Rows are points. Each copy is the shape, with its points in the same order, stretched, turned, moved and blurred by noise. Say if it was mirrored as well.

Shape:
[[-13 -17  19]
 [ 33 -35  33]
 [-44 -15  61]
 [ 54 -23 -13]
 [ 52 -88 -51]
 [ 30  19  -4]
 [ 51   2  -1]
 [-33  26 -44]
 [-29  -7  36]]
Copy 1 (9 x 3):
[[-30  -6  -1]
 [-10 -55  33]
 [-68   1  39]
 [ 38 -37   2]
 [ 38 -86 -51]
 [ 22   4  17]
 [ 37 -23  25]
 [ -2  57 -40]
 [-47   3  25]]
Copy 1 is: only turned
Copy 2, 9 rows:
[[ -15  -14   16]
 [  14  -39   32]
 [ -40   12   48]
 [  20  -55   -5]
 [ -16 -116    1]
 [  17  -12  -19]
 [  26  -37   -8]
 [ -36    1  -48]
 [ -23    8   26]]
Copy 2 is: only turned
Copy 3 (9 x 3):
[[-14 -22  26]
 [  1 -24  63]
 [-68 -17  44]
 [ 59  -5  33]
 [ 93 -83  31]
 [ 26  28   9]
 [ 41  22  29]
 [ 23  -2 -52]
 [-44 -16  35]]
Copy 3 is: only turned
Copy 4 (9 x 3):
[[ -8  40  17]
 [ 41  31   7]
 [ -6  40  78]
 [ 32  24 -39]
 [ 33  85 -79]
 [ 13 -15 -15]
 [ 39  -7 -22]
 [-55 -10 -34]
 [-15  26  37]]
Copy 4 is: mirrored

Shape:
[[-15 -12  -6  42]
 [ 53  99   6  50]
 [ 18 -44 -10  11]
 [ -1 -17  -6 -12]
 [-17 -19  23   2]
 [-14  30 -43 -51]
 [ -5  17 -35 -45]]
Copy 1 (7 x 4):
[[  4  20  27  27]
 [ 38  93 -34 -26]
 [ 15 -16   1  62]
 [ -3 -20  -6  21]
 [ 17 -24  16  12]
 [-61 -26 -25 -28]
 [-43 -23 -16 -15]]
Copy 1 is: only turned
Copy 2 (7 x 4):
[[ 23  -2  -6  69]
 [-10  83 121  41]
 [ 49 -44   3  27]
 [  9 -16  -8   4]
 [-18 -33 -13  36]
 [ -3  55 -24 -55]
 [  3  39 -17 -46]]
Copy 2 is: only turned

Shape:
[[-21 -37   2  19  16  14]
 [ -3  13  22 -15  12  -9]
 [  6  35 -43  31  48 -70]
 [ -2 -24   6  12  36  41]
 [ -6  76 -34  15   9 -41]
 [-46 -33 -13  11 -29  13]
 [-15  -2  12  37   1   5]
 [ -1  28 -22  19  42  -4]
 [ 13 -27  29   2   3  27]
 [-20 -19   3 -25  -2  16]
 [-22   7 -56  31 -46 -35]
 [-61 -23 -21  41  34 -30]]
Copy 1:
[[-28  -1  17  -4  43   8]
 [ 22   5  -8   1   2  11]
 [ -6 -17 -12 -70 -23 -47]
 [-21   6 -10  14  59 -14]
 [ -8  14 -29 -38 -58 -24]
 [-41  -3  32  -2   3  49]
 [-24  25  23   9  20 -11]
 [-19  11 -28 -25   8 -36]
 [  3  -7  11  32  40   3]
 [ -1 -13  -4   6   9  42]
 [-50 -34  27 -33 -58  24]
 [-44  23  31 -55  25   5]]
Copy 1 is: only turned
Copy 2 (12 x 6):
[[ 50 -45 -17 -10 -23 -17]
 [  1  -5  21 -26  -3  26]
 [ 11  86  32  -4 -10 -53]
 [ 56 -30 -40 -25 -22  25]
 [-41  95  24 -10 -30 -31]
 [  2 -48 -21   4 -27 -52]
 [ 32 -16   4  -6 -51 -15]
 [ 17  41 -12 -27 -26  -6]
 [ 45 -45 -10  -1 -14  49]
 [ -5 -37 -18 -20   6  12]
 [-29  29   4  55 -28 -86]
 [ 40 -16  -1 -37 -38 -97]]
Copy 2 is: mirrored
Copy 3:
[[-15  -5 -35 -10 -24  20]
 [ -1  -2  24 -14  12  16]
 [-54   0  36  20  -8 -48]
 [ 24  -7  -2  -3 -17  16]
 [-40   8  24  33  42 -33]
 [-42  -9 -63 -16   4  25]
 [-20  21 -14   4  -3  19]
 [ -9  -6  19  22   3 -23]
 [ 27  15  -3 -26 -10  29]
 [ -5 -18 -17 -21  13  19]
 [-63  13 -53  -4  16 -31]
 [-76 -14 -34  26 -24   3]]
Copy 3 is: only turned
Copy 4, 12 rows:
[[  -9   49   22   -9   14   15]
 [  25    8   41  -14   23  -26]
 [  30   35   36   24   82 -121]
 [  28   66   45    2   16   39]
 [  30  -10   38   61   31 -111]
 [ -40   23  -10    1  -30    7]
 [  -8   15   29   31   33    3]
 [  36   47   54   36   33  -45]
 [  33   27   14  -13   21   39]
 [  10   29   14  -26  -21    5]
 [ -14   -1  -45   44    1  -75]
 [ -60   53   47    4   26  -46]]
Copy 4 is: only turned
